Every row gives one point. The window is the flat piece filled in between its corners: a triangle in 3 columns, a solid with four corners in 4, and so on. A path goes straight from each point to the next, and from the last back to the first. After which points does the path pass through the window?

Window (4 x 4):
[[-47 -14 -20   9]
 [ 30  55  11  -7]
 [-15 -32  16  16]
 [ 48  37 -12   1]]
Path:
(1): [-36   7 -11  31]
(2): [22 49  6 14]
(3): [ 23  30  15 -37]
(4): [ -4 -19  -2 -23]
(5): [  3   9 -19  40]
(6): [14  9 12 32]
(7): [ 10 -12  20 -35]
(8): [ 35  26  -1 -44]
(9): [ 4 52 19 39]
(10): [23 60  5 37]
(11): [ 38  19  -4 -30]
(12): [-27 -32 -28 -33]
Through the window after points: 2, 8, 10, 12

Window, 6 rows:
[[  0  -4   2  -5 -26 -12]
 [  5   8  45  -3  20  20]
 [-12   2  31  31 -14  10]
 [-23  -9 -60   3 -16 -33]
 [  3 -25  36   9   5  11]
 [ 10  -4  19  17 -11  33]]
Path:
(1): [-33  -8 -13   0 -20  -5]
(2): [-32  -2  23  17 -36  23]
(3): [10  1 21 31  9 -8]
(4): [24 -2 38 15 -4 12]
(5): [-7 -6 40  8 -1 35]
(6): [-17   0  31   3 -12  19]
(7): [17  3 22 50  2  2]
(8): [38  7 33 20 11  7]
(9): [-20   0  36 -11  10  20]
(10): [-32   6  18   0 -34  12]
(11): [ 9  6  7 24 -6 -1]
(12): [ 25   0   4  19 -19 -19]
(13): [-34 -14  -5 -15 -14   6]
(14): [ -5 -11  20 -10  -8   4]
(15): [14 -8 12  4  1  0]
(16): [ 19   3   3  32  -7 -12]
Through the window after points: 2, 6, 8, 12, 16

Window:
[[ 14 -31  -7  30   0  11]
 [  7   2 -18 -29  11  13]
 [ -9   7   8  -3  26   0]
 [-15 -20 -44  28  44 -19]
 [  1 -60  24  -2  11 -22]
 [ 10  -7  45   4 -43 -26]]
Path:
(1): [-34  -2  -5   2   9  19]
(2): [ -5  -2 -12 -18  -2  14]
(3): [ 16  -3 -11 -21  22   1]
(4): [43 -8 -9  9 26 -4]
(5): [ -9 -29  11  22  -4 -10]
(6): [-24 -30  -5 -10  -8   9]
(7): [ 15 -14   0 -13  20  -6]
(8): [ 39   0 -21 -19  16  -4]
(9): [-19  -9  -9 -19   9  14]
(10): [-29 -34 -25   9   2  13]
(11): [ 14 -38   2  10  17 -21]
(12): [ 48 -25   7   0  -5 -23]
(13): [ -7 -35 -16  13   4   9]
(14): [-30 -40 -26   5   9   1]
(15): [ 12 -18  -9  13  37 -24]
(16): [  8   0   5  -4  29 -12]
Through the window after points: 2, 6, 8, 14, 16

Window, 8 rows:
[[-22   3   3 -19   6 -13 -12 -15]
 [ 10  32   1  26  -6  22 -43  -8]
 [ 18  -9  14  -5 -22 -16  27   6]
 [ 36 -40 -17 -13 -26 -18   3  32]
 [ 17 -46  -6   8 -12   2  22   0]
 [ 29 -34 -11  11  -1 -41  21  13]
 [  9  25 -15 -25  17   4  -2 -24]
 [-17  54 -43   5 -18  11 -28 -17]]
Path:
(1): [ 18   3  -8   5 -26  -6  -6 -22]
(2): [ 13 -15  -3   7  -6 -10 -13 -14]
(3): [-15  60  -8   4  11  10   8  16]
(4): [  4 -24 -13   2  -7   6  37  21]
(5): [ 17 -24  -4   6 -13  -5 -14 -23]
(6): [  2   8 -42  19 -24 -23 -20 -32]
(7): [ -8  35 -13 -13  -3  27  -4  13]
(8): [23 -3 -7 10  1  6  9 29]
(9): [ 16   0 -11   0 -19 -11  -9 -13]
(10): [ 14 -28   0  -8 -39 -24   5 -23]
(11): [ 29 -16 -20 -11   1  -4   2  51]
(12): [ 18  19 -20  20   3  -6  18  44]
(13): [ 17  -9  -4  -5 -13  -9  -8 -22]
(14): [ 40 -30   4 -21 -43  -6 -19 -21]
(15): [  7 -10 -17   9   5 -18  19  36]
(16): [  5  21 -20   0   8   4  -5  16]
Through the window after points: 4, 6, 10, 14
